Rows are points. To make a cloud, some directions were put in groups of two or more. Within a group, all points are equally far from the middle, so they leave a hole (a ring in 2 directions, a hollow ball in 3). The other directions are filled evenly. Then the cloud was stretched, turned, moved and blurred a little. How many holes are there, and how many directions does each take, smallest first?
(in the rows, 128 means zero)

Cloud (20 x 3):
[[152 177  88]
 [112  79  59]
 [ 98 123 217]
 [189  90 159]
 [129  73 146]
 [135 156 110]
 [121 121 131]
 [ 67 124 124]
 [155 145 149]
 [128 133 198]
 [ 84  92 145]
 [165 119  25]
 [142 116  72]
 [117 114 138]
 [114 129 117]
 [ 87 182 105]
 [ 66 124  94]
 [130 179 133]
 [182 114  76]
 [197  80 113]]
Holes: 0

Cloud (51 x 6):
[[ 97 136 116 143  96  98]
 [143 118 158 117 112  52]
 [139 142 125  80 201  82]
 [ 83  52 124  94 165  98]
 [106  94 130  82  92 102]
 [108  98 115 123 155  52]
 [113 172  79 101 128 123]
 [146  60 154 125 174  59]
 [150 138 179 146 136 181]
 [107 115 142  56 173  87]
 [165  87 148  74  81 115]
 [206 136 180  80 112 118]
 [ 84  83 104 147 161 140]
 [217 103 149 122 146 128]
 [193 122 142 107 142  58]
 [199 119 166 101  72 145]
 [148 112 123 104 215 133]
 [ 73 133 110 155 121 170]
 [206 106 175 118 113 157]
 [137 164 115 185  85 118]
 [196 200 146 186 130 141]
 [118 156  58 159 148 120]
 [168 118 193 102 190  47]
 [ 99 122 193 113 146 128]
 [171 193 159 114 138  96]
 [152 115 209 112  97  78]
 [141  54 135  68 147  68]
 [173 193 116 126 125 183]
 [109 175  99 118  87 189]
 [147 144 129  54 150 124]
 [ 91  75 142  58 162 125]
 [133 115 182 142 118  55]
 [117 159  89 119 196  94]
 [196 180 149 197 131 142]
 [ 96 141 105 155 113  94]
 [163 132 137 105  61 118]
 [156 166  87  99 132 187]
 [170 121 160  63 144 157]
 [151 143  51 131 139 127]
 [162 211 173 166 107 117]
 [125 142 150 174  94  90]
 [171 198 112 155 152 169]
 [142 130  82 186 136 137]
 [137 155 133  91 192  78]
 [108  72 153 148 134  93]
 [146  75 111  54 108 116]
 [181 199 159 201 104 133]
 [121 118 106  65 103 182]
 [119 149  60 134 159 101]
 [208 158 141 131 161 153]
 [154 144  96 125 195 158]]
Holes: 2 (2, 4)

Cloud (83 x 8):
[[ 77 141 155 155 153 162 111 205]
 [ 84 143 210 143 125  88 163 149]
 [ 74 147 196 113 110  96 123 130]
 [147 151 120 132 106 182 126  74]
 [145 137  89 156 106 219 115 145]
 [ 84 154  39 174 119 187 150 101]
 [166 139 120 126 144 137  15  93]
 [164 140 196 101 158 123 106 136]
 [123 154 163 109 149 125 162 125]
 [115 102 148 181  48 132  86 158]
 [123 137  58 156  80 215 128 124]
 [ 94 128 188 149 171  79 162 159]
 [129 158 115 131 117 114  88  63]
 [105 157 103 166 137 130  70  73]
 [214  94 158 163  65 150 161  95]
 [101 161  81 150 130 127 185  84]
 [142 124  85 128 130 140 159 129]
 [ 84 110 159 173  62  77 102 179]
 [169 129 123 159  78 210  77 107]
 [ 81 115  92 174 157 172 140 157]
 [ 93 124 180 133 188  84 125 141]
 [ 62 149 158 175 130 176  98 167]
 [130 101 214 114 130 150  72 172]
 [168  72 130 142 160 128  57 163]
 [ 93 128 234 122  71 101 119 141]
 [129 146 149 120 113 172  82 157]
 [134 135 133 114 206 115  89 155]
 [136 141  72 164 154 206 131 126]
 [162  76 192 146 107 131  86 117]
 [139  96 134 184 132 210 133 150]
 [133  93 112 106 158 192 119 128]
 [ 97 153 117 170 111  84 209  78]
 [133 119  69 178 154 164 122 143]
 [ 72 191  96 178 120 131 102  88]
 [157 140 130 113 175 102 169 113]
 [160  60  96 113 177 137 154 126]
 [188 101  82 197  44 201 137  92]
 [158 141 123 164 166 134 161 114]
 [124 154  83 177 182 210  55 158]
 [159  54 109 111 149 148 162 181]
 [ 93 164 149 171  30 181 109 186]
 [122 140 161 162  43 176 225 116]
 [134 124 133 101 126 138 110 144]
 [143  86 115 109  91 162 170 174]
 [101 175 129 105 187 107 101  92]
 [196 146 174 172 136  95  81 107]
 [130 141  58 137 127 198 129 101]
 [148 107 114 173  83 137  38 103]
 [150 153  70 175 126 106 132 122]
 [126 108 121 106 170 105  86 134]
 [160  80 143 153 148 121 161  58]
 [176 127 172 118 102 145 182 142]
 [ 74  94  85 161 122 196 131 128]
 [ 92 128 187  87 186  93 149 170]
 [179  98 176 162  78 161 123 163]
 [121 167  84 151 124 161 183 143]
 [ 74 131 178 145  55 134 139 151]
 [191  87 123 104 232  91  96  90]
 [149 170  90 137  77  83  98 139]
 [145 117 157 151 131 109 181 143]
 [ 59 191 106 152 134 134 140  84]
 [185 100  53 197 126 141 145  68]
 [125  81 103 157  58 204 153 146]
 [176  77 211 127 112 110  74 199]
 [166 151 141 136 128  96  69 125]
 [ 87 188 105 175  53 136  88 172]
 [171 134  87 158 155 186 128  92]
 [158 146 151 179  41 110 186 134]
 [141  60 140 123 180 181 162 181]
 [148 144 100 151 175 177  88 114]
 [195 101 134 163  98 107 118  46]
 [ 48 193 113 180 145 134  88 130]
 [151 114 219  92 166 133  78 132]
 [172  93 190 118 123 142 151 131]
 [111  85 110 176 132  95  81 141]
 [151 161 133 124 119 136 200 159]
 [157  91 209  90 139 129 155 146]
 [139 110 140 151 149 140 202 159]
 [108 112 232 115 102 146  69 114]
 [ 99 123 132 117 100 152  63 129]
 [105 124 143  80 138 127 197 108]
 [100 126 130 144 167  89 143 207]
 [139 180  68 142 186 102  64 112]]
Holes: 0

Cloud (105 x 9):
[[124 110 118 122  87 137 130  90 198]
 [153 179  63 119 155 105 105 194 161]
 [100 207 149 165  63 129 196 153 170]
 [ 99 135 147 156  92  49  99  69 142]
 [ 71 120 199 129 121 107 109 150 186]
 [ 78 158  98 122 172 123 123  96 161]
 [139  51 125 115 182 117 142 159 183]
 [105 164 152  83  91 101 138 187 197]
 [161  94 115 199 123 202 130 119 149]
 [107 172  82 127 175  81 104 165 155]
 [ 89 115 184 163 154 162 191 123 167]
 [ 36 184 176 116 140 150 141 126 165]
 [117 102 144 146 195 147 147 114 163]
 [178  95 153 183 148 122 103 113 108]
 [153 144 139 105 130 220 120 167 142]
 [ 64 156 135 152 159 121 161 210 185]
 [104 124 179 102 138 135 157 151 207]
 [172 149 125 138 150 108 118 124 102]
 [100 120 137 111  66 103  54  86 176]
 [105 190 191  82 120  76 114 100 150]
 [ 87  88  83 161 109 138 134 156 143]
 [108 142 130 113 115 116  54  74 182]
 [111 103 182 163 102  84 172 192 182]
 [138 158 167 148 164 196 121  22 107]
 [115 192 117 139  73 109 151 148 164]
 [179  84  89 121 114 136 155 118 194]
 [ 82 144  85 100 142 127  82 141 174]
 [139  48 124 110 116 150  95 139 121]
 [133  88 131 129  79 103  80  48  94]
 [158 148 170 169  81 124 175 137 187]
 [154 101 105 167 121 112 132  65 170]
 [113 125  89  81 175 129  76  76 104]
 [ 44 120 146 160 134 154 125  95 123]
 [121 155 162 121 165 135 112  97 180]
 [ 73 151 194 185 141 132 129 134 149]
 [107  89 105  63 170  73 144 107 122]
 [121 107  85  51  97  51 137 173 185]
 [127 107 111 159 105 203 161  99 112]
 [ 90  59 136 136 178 125  76  80 159]
 [ 68  72 127 164 141 104 150 104 161]
 [123 185 164 199  86 209  96 133 163]
 [ 82 164 142 129 153 133 162 215 193]
 [169  72  89 169 112 133 142  97 163]
 [ 57  93 144 133  92  67 125 167 169]
 [189 134 121 113 113  99 150 173 201]
 [ 81  80 103  98 129 155 176 143 146]
 [ 84  98  88 136 133 168 183 167 125]
 [145  90 139 153 111 139 107 120  81]
 [126 106  87 166  98 158  55 144 103]
 [156 109 125 127 106 186 208 164 190]
 [125 124 137 106 144 155 193 221 180]
 [144 126 171  58 154 130 112 115 138]
 [104 163 147 179 115 163 129  39 129]
 [ 84 127 217 172 139 115  98  94 143]
 [180 115 188 139  90 136  86  48 147]
 [111 115 150 141  77 126 136  25 128]
 [138 196 154 129 146 120  68 118 120]
 [ 93 135 167 113 117 134 155 160 224]
 [ 84 192 158  83 132  87 170 155 195]
 [ 86 159 150 219 123 131 110 145 138]
 [ 61 111 142 161 130  46 144 151 166]
 [201 164 128 150 147 173  44 120 112]
 [ 86 168 105 181 101 153 167 148 115]
 [152 130  67  75 139 151 104 115 127]
 [147  65 164 158 177 142  78  77  95]
 [ 77  85 124 123 174 135  69  63  93]
 [120 170  93 112  75  82 161 165 182]
 [115 139 100 163  82  97 107 112 162]
 [148 198 145 152  87 134 174 170 187]
 [132  91 111  97  80 155 189 108 163]
 [116  80 165  66 164 146 103  51 131]
 [116  83 202 110 126 102 112 102  88]
 [ 83  89 127  85 109 141  94  89 174]
 [138 210 112 145 159 131 141 157 119]
 [145 141 120 123 140 132  90 212 193]
 [110 133 130 146 180  87  92 128 194]
 [105  73 109  48 116 106  86 109 145]
 [132 173 120 145 118 147  95 184 204]
 [133 196 134 195  93 174 217 198 197]
 [110 210 149 122  85 145 183 150 212]
 [113 161 106 133 133  83  84 103 181]
 [ 89 125 125 152 103  92 172 159 120]
 [164 194 117 110 141 127 134 166 154]
 [ 97 145 148  87 116  85  78  20  94]
 [136  62 156 150 135 184 115 133 141]
 [ 88  60  98 149 181 136 154 132 173]
 [136 161 105 112 118  88  91 191 194]
 [128 188 163 176 104 189 159 153  88]
 [ 91  88 145 184  82 130 109 101 169]
 [116 102 121  57 129 103  86  35 148]
 [170 137 154  98 133 121 129 110 187]
 [ 92 149 133 162 142 141 194 249 185]
 [ 65 103  85 160 127 109 131 206 194]
 [ 68 100 124 124 104 171  81 116 129]
 [118  92 172  79 129 116 188 147 216]
 [107 157  86  52 144 105 155 168 153]
 [ 90 217 157 173 150 136 134 122 128]
 [124  39 136 134 148 136 113 106 105]
 [186  78  74  76 158 104 131 120 175]
 [129 133  59 149 126 135  64 119 178]
 [ 88  65  97 158 142 148  84 127 107]
 [147  59 136  86 168  66 140  60 124]
 [169 130 150  79 126 163  97  24 105]
 [110 195 130 138  71 163  92 145 134]
 [ 85  52 140 128 139 133 148  86 133]]
Holes: 2 (3, 3)
